Every row gives one point. Before rounding, the points of a table are all equally far from one centre. They may lie mostly on one side of it. Write the centre, to within rounding.

Points (9 x 3):
62; 54; -11
-14; 39; -72
24; 9; -69
55; 20; -59
-24; 19; -41
-7; 65; -72
41; 5; -55
54; 9; -27
46; 7; -54
Centre: 19; 44; -34

Points, 10 rows:
34; 6; -21; 20
31; -14; 44; -102
72; 26; 49; -61
-4; -57; 63; -22
36; 30; -36; -23
43; -50; -34; -57
90; 9; 31; -15
15; -74; 42; -59
-35; -16; 3; -69
30; 53; -1; -13
Centre: 26; -12; 19; -35

Points (14 x 8):
-3; 35; 59; 52; 9; 59; 27; -35
11; 8; 18; -32; -19; -10; -52; 31
-30; 51; 92; -47; 28; -37; -46; -71
73; -5; 49; 47; -12; -31; -56; -2
-40; 25; 110; -8; 2; 21; 0; 29
56; -35; 84; 4; -8; -16; -31; -77
15; 36; 58; 15; -59; -37; 7; 56
38; 37; 83; 17; -9; 41; -21; -20
24; 30; 104; 47; 70; 23; 32; -49
-26; 63; 42; -5; 81; 0; 74; -48
23; -15; 69; -15; 27; -13; -81; -52
-21; -36; 54; -6; -62; -6; 1; 24
51; 17; 54; 9; 19; 17; -46; -74
62; 54; 56; -14; -7; 18; 18; -59
Centre: -6; 12; 49; 17; 20; -50; 14; -24

Points (15 x 11):
27; 74; 91; -45; -29; 23; 31; 4; -70; 26; -11
46; -21; 60; -48; -76; 30; -7; 24; -96; 28; -33
5; -16; 15; 54; -72; 83; 35; -15; -13; -29; -29
-44; -20; 62; 31; -14; 89; -22; 73; -36; -21; -40
55; 45; 71; 35; -38; 11; 5; 58; -42; 14; -18
24; 18; 107; 8; -41; -18; 9; -41; -22; 40; -1
90; 11; 53; -16; -62; 49; -27; -11; -42; 23; -60
40; -22; 23; -9; -24; 97; 1; 25; -51; 59; -72
21; -31; 86; -10; -66; 7; 61; -33; -41; -18; -48
46; -38; 45; 20; -8; 29; 51; 33; -37; -21; -82
49; 12; 76; 36; -46; -16; 25; 30; 7; 23; 0
60; 15; 109; 1; -59; 40; -4; 54; -45; -18; -1
50; 32; 83; 33; 18; 48; 1; 15; -35; 45; -63
69; 31; 89; -41; -71; -8; 8; -11; -33; 5; -20
26; -17; 30; 30; -21; 2; 18; 56; 19; 18; -74
Centre: 1; -2; 39; -21; -14; 40; -4; 3; -24; -3; -12

Points, 19 rows:
54; 49; 65; -70; -7; -8; 47; 26; -43; -3; 25; 0
3; -25; 106; -34; -52; -14; -1; -12; 7; 3; 54; 65
-8; 74; 71; -33; -76; -29; 31; 35; 6; 67; 28; 74
-22; 23; 67; -58; -73; -40; 100; -15; -37; 46; -31; 4
-15; 91; 48; -73; -49; -61; 65; 12; 0; 29; -20; 78
36; 67; 133; -26; 5; -25; 40; 12; 26; 12; -12; 21
19; 9; 23; 9; -77; -46; 104; 11; -3; 2; 62; 64
39; 7; 68; -4; -7; -54; 65; 12; 39; 67; 35; -62
63; 22; 37; -21; -5; -73; -11; -7; 78; 31; 44; 41
41; 28; 1; -73; -12; 14; 21; -23; -47; -1; -23; 5
32; 46; 85; -72; -37; -29; 13; -18; -18; -39; 45; 41
49; 18; 10; -24; -46; -6; 83; 38; -24; 55; 16; -28
24; -13; 70; -45; 0; -31; 18; -86; 44; 41; -5; -8
38; 3; 34; -80; -39; -33; 14; -34; 25; 34; 65; -16
-13; 50; -12; -93; 7; 3; 46; -12; 51; 42; -28; 6
23; 48; 54; -44; -50; -18; 23; -42; -35; 26; -76; 31
37; 77; 53; -32; -22; -17; -44; 3; 45; -15; 53; 7
43; 41; 18; -19; 22; -55; 48; -9; 70; -55; 27; 66
15; 48; -7; -35; -38; -9; 20; -95; 27; 32; 28; -14
Centre: -26; 23; 31; -2; -13; -45; 27; 3; 8; 8; 4; 13
